Each row is a point. Each copy is the shape, with its points in the same order, turned, moved and blurred by noise. Some copies are also mirrored. Which?

Shape, 6 rows:
[[ 0.17  0.07]
 [ 0.43  0.03]
 [-0.34 -0.22]
 [-0.44 -0.50]
 [-0.21  0.22]
 [-0.27 -0.58]]
Copy 1, 6 rows:
[[ 0.13  0.14]
 [ 0.12  0.40]
 [-0.23 -0.32]
 [-0.52 -0.41]
 [ 0.22 -0.26]
 [-0.57 -0.21]]
Copy 1 is: mirrored
Copy 2 (6 x 2):
[[-0.03 -0.01]
 [-0.30 -0.11]
 [ 0.52 -0.27]
 [ 0.65 -0.50]
 [ 0.31  0.18]
 [ 0.49 -0.60]]
Copy 2 is: mirrored
Copy 3, 6 rows:
[[ 0.30 -0.06]
 [ 0.59  0.03]
 [-0.17  0.16]
 [-0.35  0.44]
 [-0.01 -0.18]
 [-0.16  0.53]]
Copy 3 is: mirrored
Copy 4 (6 x 2):
[[-0.17  0.02]
 [-0.35 -0.24]
 [ 0.42  0.04]
 [ 0.68 -0.11]
 [ 0.09  0.35]
 [ 0.59 -0.29]]
Copy 4 is: mirrored

Shape:
[[-0.25 -0.29  0.24]
 [-0.06 -0.40 -0.06]
 [ 0.20 -0.20  0.56]
 [-0.25  0.33 -0.19]
 [ 0.01  0.04  0.43]
 [ 0.19  0.31 -0.22]
 [ 0.32 -0.60  0.67]]
Copy 1, 7 rows:
[[-0.15  0.41 -0.16]
 [ 0.04  0.18 -0.13]
 [-0.55 -0.10 -0.32]
 [-0.30  0.41  0.57]
 [-0.54  0.03 -0.04]
 [-0.22 -0.02  0.59]
 [-0.37 -0.21 -0.74]]
Copy 1 is: only turned
Copy 2:
[[-0.25 -0.08 -0.38]
 [-0.32  0.02 -0.03]
 [ 0.04 -0.57 -0.36]
 [ 0.27  0.41 -0.16]
 [ 0.17 -0.34 -0.47]
 [ 0.44  0.10  0.08]
 [-0.27 -0.84 -0.28]]
Copy 2 is: mirrored

Shape:
[[-0.09 -0.44 -0.08  0.47]
 [ 0.57  0.32  0.06  0.32]
 [-0.62  0.22  0.12 -0.09]
 [ 0.04  0.23  0.42  0.27]
 [ 0.25  0.01 -0.47 -0.08]
 [-0.53  0.19  0.51  0.13]
 [-0.02 -0.21  0.18 -0.04]
 [-0.03  0.20 -0.17  0.27]
 [-0.18  0.15 -0.71 -0.29]
 [-0.53 -0.81  0.17 -0.09]]
Copy 1 (10 x 4):
[[ 0.02 -0.27 -0.19  0.33]
 [ 0.77  0.06  0.08  0.03]
 [-0.45  0.27 -0.08 -0.47]
 [ 0.30  0.40 -0.29 -0.08]
 [ 0.24 -0.12  0.54 -0.05]
 [-0.28  0.47 -0.35 -0.27]
 [-0.10  0.16  0.07  0.21]
 [ 0.17 -0.07  0.03 -0.17]
 [-0.15 -0.19  0.70 -0.40]
 [-0.83 -0.05  0.02  0.42]]
Copy 1 is: only turned
Copy 2 (10 x 4):
[[ 0.09 -0.65 -0.12 -0.01]
 [-0.52 -0.01  0.18 -0.32]
 [ 0.58  0.05 -0.50 -0.35]
 [ 0.03 -0.08 -0.03 -0.63]
 [-0.09  0.11 -0.02  0.39]
 [ 0.52 -0.06 -0.34 -0.69]
 [ 0.32 -0.20  0.10 -0.15]
 [-0.10 -0.10 -0.29 -0.16]
 [ 0.20  0.26 -0.39  0.51]
 [ 0.94 -0.70 -0.02  0.05]]
Copy 2 is: only turned
Copy 3, 10 rows:
[[-0.05  0.25  0.56  0.55]
 [ 0.58  0.33  0.31 -0.23]
 [-0.25  0.13 -0.36  0.41]
 [ 0.00  0.45  0.05 -0.11]
 [ 0.46 -0.36  0.31  0.15]
 [-0.31  0.51 -0.27  0.17]
 [-0.18  0.09  0.27  0.11]
 [ 0.37  0.09  0.13  0.27]
 [ 0.38 -0.52 -0.16  0.46]
 [-0.75 -0.11  0.40  0.60]]
Copy 3 is: only turned

Shape:
[[-0.22  0.14 -0.05 -0.06 -0.71 -0.59]
 [ 0.34  0.50  0.05  0.17 -0.10 -0.10]
 [ 0.05  0.33 -0.43  0.26  0.06  0.07]
 [ 0.48 -0.31  0.12 -0.26 -0.05  0.44]
 [-0.15  0.31  0.21 -0.22 -0.28 -0.96]
 [ 0.39 -0.99  0.13 -0.05  0.18  0.29]
 [ 0.24  0.14 -0.34  0.11  0.07  0.17]
 [ 0.03 -0.54  0.27 -0.52  0.14  0.30]
 [-0.14  0.21  0.03  0.48 -0.11  0.12]]
Copy 1:
[[-0.60 -0.14  0.26  0.50  0.07 -0.22]
 [ 0.33 -0.32 -0.24  0.15  0.07 -0.26]
 [ 0.08 -0.42 -0.42 -0.21 -0.15  0.03]
 [ 0.49 -0.23  0.08  0.03  0.47  0.66]
 [-0.19  0.10  0.51  0.43 -0.33 -0.46]
 [ 0.44  0.16  0.04  0.19  0.16  1.16]
 [ 0.20 -0.36 -0.28 -0.19  0.00  0.25]
 [ 0.30  0.27  0.40 -0.22  0.35  0.71]
 [-0.04  0.12 -0.49 -0.02  0.08 -0.01]]
Copy 1 is: mirrored
Copy 2:
[[ 0.22  0.63  0.49  0.00  0.11 -0.21]
 [-0.22  0.10 -0.20  0.02  0.08 -0.53]
 [ 0.15 -0.29 -0.16 -0.14 -0.19 -0.44]
 [-0.09 -0.07 -0.54 -0.35  0.49  0.33]
 [-0.28  0.60  0.65  0.30 -0.08 -0.14]
 [ 0.03  0.11 -0.76 -0.44  0.03  0.86]
 [ 0.07 -0.22 -0.29 -0.30 -0.03 -0.24]
 [-0.02 -0.11 -0.31 -0.05  0.41  0.77]
 [ 0.30  0.08 -0.36  0.22 -0.10 -0.37]]
Copy 2 is: mirrored

Shape:
[[ 0.10  0.50 -0.24 -0.01 -0.27  0.15 -0.17  0.40]
 [-0.62 -0.24  0.23 -0.22 -0.33 -0.36 -0.03 -0.25]
 [-0.35 -0.52  0.19  0.06 -0.23 -0.25 -0.22 -0.40]
 [ 0.35  0.44 -0.11 -0.48 -0.14  0.14 -0.25 -0.16]
 [ 0.68 -0.15 -0.07  0.49  0.64  0.19 -0.13  0.68]
 [-0.54 -0.19  0.31 -0.32  0.27 -0.41  0.22 -0.12]
 [ 0.14  0.22 -0.27 -0.24 -0.08  0.09 -0.39  0.45]
 [ 0.15  0.43  0.18 -0.46 -0.08  0.20 -0.43  0.18]
 [ 0.31  0.11  0.49  0.40  0.12 -0.03 -0.10  0.42]
 [-0.48 -0.11  0.10  0.22 -0.06 -0.61  0.14 -0.60]
 [-0.25 -0.42  0.27  0.01 -0.13 -0.02  0.51 -0.20]
 [-0.27 -0.37  0.30 -0.49 -0.41 -0.86  0.28 -0.29]]
Copy 1, 12 rows:
[[-0.05  0.54 -0.20  0.09  0.00 -0.18 -0.08 -0.65]
 [ 0.44 -0.52 -0.03  0.63 -0.22 -0.23 -0.10 -0.25]
 [ 0.42 -0.51 -0.16  0.50 -0.18 -0.03 -0.42  0.19]
 [-0.15  0.39 -0.28  0.34  0.31  0.09  0.31 -0.13]
 [-0.40  0.45  0.17 -0.94 -0.07  0.20 -0.45  0.03]
 [ 0.40 -0.57  0.39  0.22 -0.28 -0.17  0.19 -0.06]
 [-0.07  0.49  0.05  0.09  0.22 -0.29 -0.14 -0.34]
 [-0.21  0.39  0.16  0.44  0.28  0.23  0.11 -0.30]
 [-0.20  0.04  0.13 -0.33 -0.17  0.46 -0.39 -0.54]
 [ 0.79 -0.61 -0.24  0.11 -0.37  0.05 -0.01 -0.12]
 [ 0.01 -0.51 -0.15  0.24 -0.69 -0.06  0.04  0.00]
 [ 0.27 -1.08 -0.12  0.40  0.03 -0.39  0.17 -0.26]]
Copy 1 is: only turned
Copy 2 (12 x 8):
[[ 0.00 -0.40 -0.17 -0.14 -0.03 -0.32  0.09 -0.46]
 [ 0.45 -0.04  0.51 -0.41 -0.44  0.29 -0.05  0.33]
 [ 0.24  0.30  0.63 -0.57 -0.22  0.06  0.02  0.40]
 [ 0.23 -0.21 -0.01 -0.32  0.46  0.02 -0.28 -0.43]
 [-0.70  0.71 -0.48  0.15  0.17 -0.54  0.11 -0.24]
 [ 0.39  0.29  0.08 -0.10 -0.39  0.48 -0.25  0.45]
 [ 0.04 -0.05 -0.22 -0.38 -0.08 -0.30 -0.10 -0.54]
 [-0.10 -0.25  0.00 -0.29  0.09  0.12 -0.36 -0.56]
 [-0.54  0.18  0.13  0.32 -0.05 -0.15  0.00 -0.15]
 [ 0.49  0.06  0.52 -0.14 -0.14 -0.01 -0.07  0.82]
 [ 0.24  0.26  0.30 -0.11 -0.13  0.44  0.43  0.34]
 [ 0.94  0.36  0.70 -0.03 -0.35  0.38 -0.12  0.16]]
Copy 2 is: mirrored
Copy 3, 12 rows:
[[-0.25 -0.43  0.25 -0.07  0.09 -0.27  0.23 -0.10]
 [ 0.07  0.59 -0.06 -0.53  0.47  0.00 -0.41 -0.29]
 [ 0.50  0.43 -0.03 -0.50  0.39  0.14 -0.29 -0.04]
 [-0.14 -0.18 -0.38  0.06 -0.01 -0.08  0.39 -0.02]
 [ 0.41 -0.17  0.87  0.10 -0.61 -0.23  0.46  0.46]
 [-0.09  0.91  0.10 -0.20  0.10 -0.13 -0.36 -0.08]
 [-0.04 -0.30  0.12 -0.15  0.06 -0.56  0.36  0.05]
 [-0.20  0.06 -0.10 -0.12  0.13 -0.22  0.66 -0.13]
 [ 0.02  0.10  0.71 -0.31 -0.24  0.23  0.44  0.07]
 [ 0.07  0.48  0.00 -0.26  0.42  0.37 -0.73  0.18]
 [ 0.30  0.50  0.16 -0.19 -0.20  0.20 -0.48 -0.41]
 [-0.17  0.65 -0.46 -0.80 -0.02  0.10 -0.60 -0.04]]
Copy 3 is: only turned
Copy 4:
[[ 0.08 -0.15 -0.13  0.11  0.34 -0.59  0.16  0.36]
 [ 0.39 -0.06 -0.07  0.13 -0.13  0.42 -0.61  0.07]
 [ 0.00  0.15 -0.11  0.00 -0.13  0.64 -0.38 -0.04]
 [ 0.36 -0.12  0.10 -0.35 -0.01 -0.29  0.43  0.31]
 [-0.72  0.22  0.19 -0.40  1.07 -0.39  0.16 -0.12]
 [ 0.39 -0.01  0.46 -0.12  0.14  0.25 -0.75 -0.13]
 [ 0.01 -0.11 -0.08 -0.21  0.42 -0.37  0.09  0.58]
 [ 0.34 -0.39  0.16 -0.18  0.36 -0.11  0.35  0.44]
 [-0.31 -0.32  0.10  0.00  0.71 -0.09  0.08 -0.32]
 [-0.01  0.12  0.23  0.18 -0.46  0.25 -0.61 -0.31]
 [ 0.40  0.33 -0.08  0.01  0.21  0.22 -0.44 -0.50]
 [ 0.47 -0.27 -0.15 -0.39 -0.33  0.31 -0.87 -0.28]]
Copy 4 is: mirrored
